Every row gives one point. Examples show where two turns around zero, p and q, send a point. Where does a point land after both, in the order given? Backwards means that the second turn is done in reverse. Each puzzle has new turns, and all numbers are rounded.

Turn p:
[-0.12  0.52] -> [0.51 0.14]
[-0.08 -0.18] -> [-0.18  0.07]
[ 0.20 -0.34] -> [-0.33 -0.21]
Turn q:
[-0.08 -0.30] -> [ 0.24 -0.19]
[-0.14  0.03] -> [-0.08 -0.12]
[ 0.19 -0.33] -> [0.38 0.04]
[0.04 0.61] -> [-0.54  0.28]
Where do these land?
p, then q: [-0.49  0.16] -> [-0.40  0.33]
p, then q: [0.27 0.12] -> [0.30 0.01]
p, then q: [ 0.23 -0.28] -> [ 0.11 -0.34]

Turn p:
[ 0.19 -0.16  0.25] -> [ 0.35  0.04 -0.04]
[-0.04 -0.22  0.39] -> [ 0.39 -0.15  0.16]
[-0.19 -0.04 -0.49] -> [-0.44 -0.20 -0.22]
[ 0.10 -0.34 -0.39] -> [-0.09 -0.21 -0.48]
[ 0.16  0.31 -0.14] -> [-0.19  0.32 -0.03]
[-0.21  0.45  0.39] -> [0.00 0.21 0.60]
Turn q:
[-0.21  0.44  0.11] -> [0.21 0.34 0.30]
[ 0.30 -0.30  0.08] -> [ 0.04 -0.31 -0.30]
[ 0.07 -0.38 -0.33] -> [-0.41 -0.17 -0.24]
[ 0.20 -0.10 -0.25] -> [-0.17  0.03 -0.29]
[-0.36  0.32  0.40] -> [0.33 0.10 0.52]
Where do these land?
q, then p: [0.16 0.18 0.15] -> [ 0.02  0.23 -0.16]
p, then q: [0.21 0.59 0.14] -> [0.44 0.38 0.27]
p, then q backwards: [-0.21 -0.13 -0.31] -> [ 0.03 -0.37 -0.13]
p, then q backwards: [-0.42 -0.14  0.14] -> [-0.23 -0.29  0.28]
q, then p: [ 0.26 -0.50 -0.12] -> [-0.18 -0.46 -0.29]

Turn p:
[-0.08  0.37 -0.09  0.14] -> [-0.29 -0.13 -0.19  0.19]
[ 0.17 -0.22 -0.11  0.23] -> [ 0.24  0.02 -0.25 -0.14]
[ 0.22 -0.15 -0.12 -0.24] -> [ 0.04  0.33  0.05 -0.17]
[-0.16 -0.02  1.08 -0.19] -> [ 0.42 -0.17  0.77  0.66]
[-0.27  0.13 -0.37 -0.14] -> [-0.42 -0.09 -0.01 -0.26]
[-0.03 -0.31 -0.22 -0.02] -> [ 0.10  0.01 -0.03 -0.37]
[ 0.17  0.20 -0.17  0.22] -> [-0.09  0.04 -0.36  0.10]
Turn q:
[0.60 0.15 0.30 0.04] -> [ 0.05 -0.05  0.42 -0.54]
[ 0.39 -0.37 -0.17  0.02] -> [-0.22 -0.30 -0.19 -0.38]
[-0.42 -0.17  0.04 -0.21] -> [-0.01 -0.16 -0.07  0.47]
[-0.03  0.44 -0.22  0.01] -> [-0.11  0.48  0.05  0.02]
[-0.54 -0.04  0.04  0.14] -> [ 0.28  0.06 -0.21  0.43]
Where do these land?
q, then p: [ 0.52 -0.39 -0.52  0.04] -> [-0.40 -0.03  0.40 -0.62]
q, then p: [-0.17  0.41  0.37 -0.14] -> [ 0.23 -0.03 -0.05  0.54]
p, then q: [-0.05  0.12 -0.10  0.20] -> [-0.08 -0.02 -0.24  0.05]
q, then p: [ 0.01 -0.39  0.35  0.06] -> [ 0.42  0.21  0.01 -0.24]
q, then p backwards: [-0.31  0.25 -0.11 -0.17] -> [ 0.24  0.29  0.18 -0.15]

Turn p:
[-0.07 -0.07  0.35  0.06  0.08 -0.11] -> [-0.25  0.05  0.29 -0.02  0.00 -0.06]
[-0.05 -0.38 -0.11  0.07 -0.41  0.08] -> [-0.12 -0.23 -0.31 -0.20 -0.17 -0.32]
[ 0.03 -0.20 -0.38 -0.03 -0.52 -0.51] -> [ 0.45 -0.22 -0.06 -0.28 -0.45 -0.43]
[ 0.21  0.15  0.03 -0.02 -0.11  0.29] -> [-0.05  0.11 -0.22 -0.19  0.12  0.22]
[ 0.35 -0.03 -0.07 -0.13  0.44  0.33] -> [-0.10 -0.16 -0.11  0.19  0.09  0.60]
[-0.37  0.40  0.45  0.06  0.20 -0.11] -> [-0.12  0.43  0.46  0.13  0.34 -0.13]
[ 0.05 -0.02 -0.36 -0.25  0.43  0.56] -> [ 0.03 -0.26 -0.39  0.39  0.35  0.44]
[ 0.11 -0.20 -0.46  0.37 -0.33 -0.28] -> [ 0.24 -0.01 -0.30 -0.02 -0.61 -0.27]
[-0.25  0.36  0.55 -0.14  0.22 -0.25] -> [-0.07  0.29  0.65  0.00  0.34 -0.04]
Turn q:
[-0.28  0.15  0.15 -0.50  0.64  0.38] -> [-0.03 -0.12 -0.36 -0.31 -0.62  0.55]
[-0.25  0.15 -0.36 -0.46 -0.17 -0.11] -> [ 0.00  0.09  0.08 -0.40 -0.39 -0.37]
[ 0.26  0.06 -0.15  0.28  0.02 -0.13] -> [ 0.14  0.02 -0.02 -0.05  0.41 -0.04]
[ 0.29 -0.35  0.45  0.56  0.29  0.71] -> [ 0.10  0.23 -0.09  0.66  0.26  0.86]
[-0.32  0.10 -0.02  0.00 -0.06 -0.24] -> [-0.13 -0.09 -0.19 -0.01 -0.10 -0.32]
[ 0.10 -0.28 -0.11  0.20 -0.15 -0.15] -> [ 0.22 -0.01  0.13  0.23  0.18 -0.19]
[ 0.22 -0.06  0.02 -0.06 -0.40 -0.49] -> [-0.07 -0.25  0.41 -0.01  0.23 -0.41]
[-0.01  0.23  0.02 -0.03 -0.18  0.04] -> [-0.23  0.13  0.05 -0.11  0.03 -0.06]
Where do these land?
q, then p: [-0.08 -0.32 -0.18  0.15 -0.20  0.09] -> [ 0.02  0.34  0.09 -0.10 -0.25  0.11]
p, then q: [ 0.04 -0.53  0.37 -0.57  0.29  0.10] -> [ 0.24 -0.24 -0.11  0.63 -0.51  0.23]
p, then q: [-0.09 -0.19 -0.11  0.02  0.15  0.61] -> [ 0.42  0.26 -0.42  0.05 -0.10 -0.11]
p, then q: [ 0.67  0.34  0.28  0.17 -0.38 -0.27] -> [-0.52  0.19  0.48 -0.45 -0.37  0.14]
q, then p: [-0.26  0.50 -0.03 -0.22 -0.12 -0.46] -> [ 0.34 -0.43  0.32  0.07  0.08 -0.43]
q, then p: [-0.25  0.17  0.01  0.31  0.11 -0.04] -> [ 0.28  0.01 -0.13  0.30 -0.11 -0.05]
p, then q backwards: [-0.02  0.03 -0.33  0.13  0.16 -0.05] -> [-0.18 -0.30  0.00  0.11  0.11  0.10]
